Each row is a point. Each copy is the shape, with its points in the same order, turned, moved and blurred by noise. Some copies are also mirrored. Which?
In the rows, 128 means zero.

Shape, 9 rows:
[[146 101 146]
 [120 171 138]
 [154 134 140]
 [ 76 165 167]
 [148  95  88]
 [171 141 103]
 [ 79  72 170]
 [ 96  79 167]
 [109 202 125]]
Copy 1:
[[146  95 144]
 [106 145  91]
 [141 110 101]
 [ 55 114 112]
 [162 152 158]
 [171 143 110]
 [ 81  89 194]
 [103  85 173]
 [ 86 157  69]]
Copy 1 is: mirrored
Copy 2, 9 rows:
[[130 111 130]
 [101 161  93]
 [127 122 101]
 [ 67 188 129]
 [186 135 125]
 [153 131  64]
 [111 136 204]
 [109 130 188]
 [ 88 188  71]]
Copy 2 is: mirrored

Shape (9 x 6):
[[120  51 146 128 191 113]
 [117 117 174  99 105 119]
 [116 116 187 164 130 124]
 [121 103 185 179 177 166]
 [ 97 162 173 180 120 138]
 [179 129 146 102 167 111]
 [169  52  88 147  79 149]
 [117 132 139 130  97 158]
 [119 154  88 117 174 172]]
Copy 1 (9 x 6):
[[ 89 117  68  71 188 118]
 [ 94 107 165 129 137 103]
 [110  94 109 167 177 115]
 [ 99  76  84 151 205 157]
 [ 96 106 103 215 151 130]
 [150 127 124  90 141 151]
 [ 87  38  92  78  75 102]
 [ 70  91 132 152 113 135]
 [ 74 148 106 122 112 206]]
Copy 1 is: only turned
Copy 2 (9 x 6):
[[117  71 164  80 173 108]
 [164 160 141 127 137 116]
 [118 144 203 122 123 121]
 [ 74 129 213 110 166 117]
 [ 83 181 177 145 108 110]
 [138 144 119  55 141 150]
 [149  62 143 170 129 207]
 [122 154 133 161 135 147]
 [ 59 140  84 123 164 138]]
Copy 2 is: mirrored

Shape:
[[162 118  94 173 151 143  96  86  79]
 [174 129  99 137 169 181  99 139  99]
 [133  96  92 185 138 145  99 109 109]
 [167 163 209 119  59  80 150 118 135]
 [115 189 157 154 103  81 177 156 160]
 [ 93  95 109 113 157 156 112 128  82]
 [141  74 111 145 193 196 126 132  85]
 [131 109 148  91 155  71 150 107 167]
 [154  62  88 159 129 168 154 131  97]
 [149 155 130 104  64  59 128 184 161]
 [121  75 132 147 151 134 104 138  90]
 [146 173 114 103  70  96 171 114 139]
 [141 145 148 130  76 126 127 130 200]
 [113 181 152 107  43 107 138 122 164]]
Copy 1, 14 rows:
[[151 126  44 190 138 143 172 148  94]
 [183 144  93 151 119 144 149 167  62]
 [139 128  77 192 120 137 152 171 127]
 [133 146 142 152 114 151 111   7 156]
 [102 173 198 156 150 144 136  78 152]
 [125  82  99 117 126 124 145 168  91]
 [136 106  79 147 123 143 114 196  39]
 [145  96 144 151 176 105  77  99 143]
 [115 154  53 140 115 137 107 181 106]
 [161 176 171 119 117  88 125  71 178]
 [125 100  93 160  97 108 135 158  98]
 [143 165 127 112 168 146 137  66 166]
 [170 152 160 157 121 171 102 107 182]
 [147 143 165 116 129 170 142  63 194]]
Copy 1 is: mirrored
Copy 2 (14 x 9):
[[137 136  67 133  74 123  80 104  94]
 [114 163  79 101 108 139  43 120 129]
 [115 107  75 164  92 110  79 131 121]
 [181 190 175 128  93  98 170 183 170]
 [102 186 137 144 150  93 183 187 151]
 [102  77 123  94 121 132  77 113 140]
 [ 83 113 104 134 108 140  25  80 141]
 [171 144 156 135 178  91 135  98 151]
 [111 117  84 169  84 131  66 109 190]
 [168 168 113  97 153  67 160 211 196]
 [108  96 123 121 103  92  66 114 144]
 [166 160  96 121 126 138 188 165 183]
 [161 163 135 174 154 124 131 203 158]
 [167 147 140 133 144 138 184 221 157]]
Copy 2 is: mirrored
Copy 3 (14 x 9):
[[101 124 106 183 128  72  87 146 108]
 [117 119  54 144 153 100 106 178 115]
 [102  96 106 162 130 102  70 147 131]
 [167 216 188  89 129 137 138 153 156]
 [103 197 128 109 115 163 144 153 208]
 [ 88  87  80 112 127 124 116 123 100]
 [114  74  60 165 154 127 133 142  98]
 [153 135 125  82 121  97 162  85 173]
 [140  88  91 180 105 142 108 144 101]
 [159 187 118  55  66 136 102 170 188]
 [104  75 114 127 126 118 121 159 113]
 [158 215 123 108  83 133  99 118 148]
 [163 173 134  85 155 164  74 142 189]
 [136 222 145  70 119 157  87 126 164]]
Copy 3 is: only turned

Shape (16 x 11):
[[148 178 103 109 142 172 105 131  69  96  63]
 [166 192  83 110 152  93 103 112 113 135 103]
 [151 154  99  87 191 150 124 140 148  91 109]
 [147 175 110 115 117 135 127 134  95 193  81]
 [120 144 105  68 151 134 132  70 110 108 105]
 [172 172 112 103 113 156  44  93  83 166 100]
 [ 91  75 154 174  83  96  86 139 195  83 123]
 [ 84  95 153 134 102 120 125 158 157 123 174]
 [107  81 160 189 144 120  86 117 140 160 113]
 [158 142 139 174 111 167  85 100 146 166  73]
 [ 42 110 102 165 178  89 140 141 125 101 198]
 [148 220 116 146  83 180  95  72 132 136 112]
 [186 111  74 107 173 139 157 124  99  77 151]
 [109  93 216 169 126 107 116 127 175 133 127]
 [ 99 101 172 184 136  67 139 131 111 100 158]
 [144 130  49  92 159 125 165 109  99 111  89]]
Copy 1:
[[208 130 134  78 174 104 168 148 123  74  57]
 [160 123  77  92 176  75 134 174 127 132  81]
 [133 110 110  54 174 119 165 117 159 122  99]
 [175 126 133 139 216 112 138 190 107 123  87]
 [112 132 137  60 157 102 158 162  87  98  98]
 [212  77 115  90 185 117 107 191  72  99  94]
 [ 97  93 143 165  48 181 100 147 144 113  86]
 [119 127 160 152  88 171 130 145 136 139 151]
 [130  86 132 183 125 160 116 109  75 142  86]
 [154  65 121 166 185 142 114 148  96  74  73]
 [113 180  90 144  69 142 174 103 110 165 151]
 [171 105  93 131 185 112 103 184 112  23 114]
 [140  88 121  77 131  73 228 142 141 130 121]
 [ 91  93 175 183 112 144  85 107 122 126 108]
 [121 137 142 179  68  95 131 105 113 149 111]
 [126 134 118  77 165  91 221 178 118 126  76]]
Copy 1 is: mirrored
Copy 2:
[[141  69  65 110 194 103  83 136 132 124  90]
 [194 105  63 148 144  89 131 124 117 145 116]
 [156  85  84 126 166 124 158 130 169  92 144]
 [143 124  67 137 175 148 111 145  95 196 109]
 [153  39  95 106 123 131 142  94 141 148 111]
 [186 122  75  88 195 103  92  79  93 173 106]
 [126 175 181 118  63 118  70 121 168 113 171]
 [118 160 161  85  82 161 124 145 123 111 145]
 [ 94 163 155 136 131 134  95  89  90 132 161]
 [125 157  86 147 174 149  55  75 126 156 132]
 [106 111 136 114  44 133 157 149  65  61 169]
 [177 138  28 113 132 143  70  74 126 147  80]
 [191  59 138 161 164 147 152 142 134  69 103]
 [ 81 190 177 132  99 143 118  91 148 134 138]
 [ 93 148 184 154  67 111 129 133  95  98 101]
 [175  27 107 163 144 143 125 144 130 135 126]]
Copy 2 is: only turned

Shape:
[[ 81 121 161 133 137 193  42 137 147  93  94  70]
 [ 72 106 127 190  90 118 108 167  78 133 105 114]
 [160 159 125 122 121 122 194 189 118 112 158 177]
 [144 172 139 144  95  75 115 181 110  99  88 165]
 [144 185  67 129  98 102 163 154 134 155 134 181]
 [137  98 165 127 148 122  94  82 197 105 135 108]
 [140  88 179 147 208 155  84 123 191 135 109  85]
 [159 143  99 152  90 107 113 144  95 111 156 138]
 [120 164 140  89  91 131 161 127 158 140 131 158]
 [119 158  92 178 128 129 121 135  67 111  53 127]
 [174 126  87  89  84 140 136 175 160 125 127 144]
 [130  54 176 120 138 161  80 108 143 128  72 115]
 [187 102 190  84 183 107 152  80 124 103 150  48]
 [ 95  73 129 101 170 150 106 113 194  65 112 132]
 [122  96 168 115 170 176  56 100 129 113 128 145]
 [186 167 123 160  71 139 193 137 139  99 139 167]]
Copy 1:
[[ 99  77 159 138  51 100  48 112 124  80 176  66]
 [ 96  75  45 153 103 105 123 146  97 129 173  87]
 [ 99 122  94 123 156 205 175  99 164 110 145 151]
 [ 86 132 113 162 104 136 182 163 134 107 171 161]
 [110 178  79  97 129 154 146 128 158 147 146 177]
 [146 117 189 163  95  97  99  84 176 144 142  96]
 [100  90 198 176 110 128  39 100 181 147 124  69]
 [156 134  74 146 126 133 132 132 145 132 191 146]
 [115 164 127  92 105 153 152 104 142 125 128 114]
 [ 92 102  68 160 119  94  96 150  67 106 145 171]
 [158 125 120  87 127 183 133 161 172 117 143 134]
 [137  73 178 173  77 114  83 142 113 137 111  59]
 [129 121 227 164 202 116 117  60 132 125 164  74]
 [132  49 185 112  78 146  85  74 160 163 137 126]
 [136 103 165 176  69 152  66  79 117 136 157  85]
 [158 133  75 135 149 153 181 118 186  82 107 155]]
Copy 1 is: only turned
Copy 2 (16 x 12):
[[ 78   8 109 117 107 209 111 113 125 120 141 157]
 [143  50 170 186  85 123 150 117  92 158 141 166]
 [139 166 151 161 146 109 137 208 146 135  85 135]
 [108 110 182 114  74 107 122 179 103 162  75 152]
 [118 164 154 128 134 102 191 143 130 169  61 117]
 [ 76  85  83  87 111 106 111 120 135  77 152 123]
 [ 92  37 107  87 142 150 124 131 126  27 159 127]
 [136 123 113 129  99 117 170 154  84 167 110 162]
 [108 149 145 116 138 130 119 130 182 160 113 117]
 [130  79 175 140  91 155 143 120  43 150  69 120]
 [137  99 108  93 153 109 148 172 153 179  78 128]
 [132  29 121  84 129 122  79  96 124  87 125 146]
 [110 136  95  77 173 131  59 169  75  83 204 118]
 [ 57  49  63 131 144 107  81 131 139  87  91 117]
 [ 96  71  91 105 139 152  96  89 124  72 110 195]
 [174 166 116 132  87 118 156 184 145 150  84 100]]
Copy 2 is: mirrored
Copy 3, 16 rows:
[[138  77 162 129 234 169 100 164 126 172  75  78]
 [ 49  75 133 126 151 138 111 174 137  76 111 114]
 [133 158  88  92 118 145 159 148  83  88 170 185]
 [129  90 111  99 118  90 142 213 101 103 123 171]
 [122 189 102 101  72 131 133 201 114 114 133 171]
 [155  73 146  93 140 166 143 130 129 216 129 117]
 [180  68 146 121 178 168 154 123 179 173 143  74]
 [ 97 116  84 106 111 136 112 189  80 136 148 130]
 [130 166 148 106 112 132 133 132 102 153 120 180]
 [121  86  79 167 126 146 112 190 120  81  71 121]
 [161 167 125  58 103 129  94 153 101 124 143 120]
 [169  55 140 127 150 135  82 107 154 163 118 106]
 [162  81  81 141 130 111 195  53  80 196 141  79]
 [169  84 116  48 176 180 124 113 153 175  85 138]
 [154  85 112 140 192 174  86 132 154 188 147 131]
 [144 132 131 104  67 183 139 170  40 115 152 171]]
Copy 3 is: mirrored

Shape, 17 rows:
[[126 143 157 114  99  27 129 132 101 124 134 112]
 [247 129 133 127 144 144 131  89 110 132 124 174]
 [121 140 153 126 129  70 133  44 100  96  76 115]
 [133 109 149 149 145 155 115 123 113 102 131 191]
 [124 149  46 134 173 125 127 104  99 102 108 129]
 [124 151 144 117 179 141 117 143 136 119 138 111]
 [128 137 158 157 142 150 132 109 146 157 141 140]
 [109 130 150 134 105 152 133 131 101  98  78 128]
 [122 107  78 147 129 152  83 121 100 113 135 112]
 [109  71 146 103 108 116  91 141 107  98 134 115]
 [181 153 146 124 100 143  96 104 123 221 125 130]
 [119  86 138 141 100 157 146 134 161  99 129 142]
 [123 109  65 158 161  60  72  93 107 101 137 139]
 [129 147 146 151 114 160 112 135 183  91 140 141]
 [127 131 134 147 123 131 143 143 249 103  99 107]
 [108 129  80 117 178 154  86 127 157 110 131 161]
 [128 124 155 162 128 113 136 146 118  98  82 130]]
Copy 1 (17 x 12):
[[163  75 125 112 110 118  79 106 133 146 128 181]
 [146 143 181  84 181  77 181  90 172 103 104  85]
 [211 126 100  75 121  95  95 112  88 111  84 132]
 [ 89 167 142 103 135  65 141 156 129 132  87 117]
 [156 142  88 104 143  94 110 166 120 121 165  54]
 [132 146 148 128  98 100 141 171 124  89 154 131]
 [117 159 140 126 145 130 154 150 113 104 104 142]
 [136 117 115 126  87 101 131 158 119 123  57  99]
 [134 158 134 118 108 124 134 155 117 172 143  68]
 [143 124 165 114  83  92 127 171 107 193 112 135]
 [126 119 201 116 162 180 142 102 119  98 102 102]
 [137 144 132 159 134  94 170 179 125 163  80 134]
 [151 162 109  98 142  82  91 116  90 181 184  99]
 [138 184 145 184 121  96 141 159 139 123 100 131]
 [178 148 128 238 143  91 173 168  98 109 116 150]
 [120 179 148 141 144  81 117 194 100 121 159  82]
 [127 113 100 140  98  79 143 123 111 128  91 129]]
Copy 1 is: only turned
Copy 2, 17 rows:
[[112 184 111 123 132  64  97 160  77 167 116 170]
 [ 87 148  75 102 161 133 116 226 191 107 168  78]
 [151 154 122 154 142 119  73 215 137 161  71 148]
 [145 115 112 100 158 173  74 161 125  90 156 119]
 [175 118 158  77 152 112 118 155 184 144  82 114]
 [135 132 161 101 128 164 104 142 122 155 144  94]
 [135 117 124 162 145 151 102 140 137 140 177 109]
 [122  83 160 129 119 140  96 183 114 102 114 140]
 [168  99 122  84 118 144 148 153 158 142 128 138]
 [122 125  87  82 101 163 108 154  91 131 118 181]
 [ 83  93 105 146 157 110 136 185 154 176 210 123]
 [112 120 117 129 111 171 108 127 146  85 125 152]
 [202 165  94  62 139 100  92 148 183 164 112 166]
 [127 145 164 136 136 183 111 137 139  92 162 155]
 [ 95 161 183 167  82 169  84 108 183 109 147 154]
 [141 118 156  65 157 174  88 111 186 147 128 122]
 [136 124 137 116  95 115  77 171 123  99 135 119]]
Copy 2 is: mirrored
Copy 3 (17 x 12):
[[ 71 108 127 128 157 130 120 171 129 179 161 195]
 [128  95 218 175  52 115 131 134 133  92 163 137]
 [ 26 134 116 150 121 132  89 107 111 152 179 119]
 [130 119 141 144  84 150  94 105  93  80 104 169]
 [101 133  99 216 120  94 117  85 161 106 127 137]
 [137 124 105 151 138  87 102 155 127  78 125 151]
 [131 101 134 127 126 149  99 143 125  72 139 127]
 [ 81 128 111 132 122 128 138 112  79 115  99 127]
 [153 155 127 193 162 130 122 106 107 118 106 134]
 [133 163 129 137 139 115 106 118  77 159 105 163]
 [168  93 164 117 135 137 167 133 132  98 193 119]
 [133 153 133 123 105 167 112 139 113 113  71 122]
 [132 133 101 227 137 138  75 100 141 158 154 180]
 [127 159 123 148 113 160 121 177 109  56 109 150]
 [122 169  77 139  78 165 129 227 136  92  98 100]
 [165 169  95 175 101 116 105 115 148  80 117 162]
 [ 95 101 103 158 107 134 126 151  81 121 107 140]]
Copy 3 is: mirrored
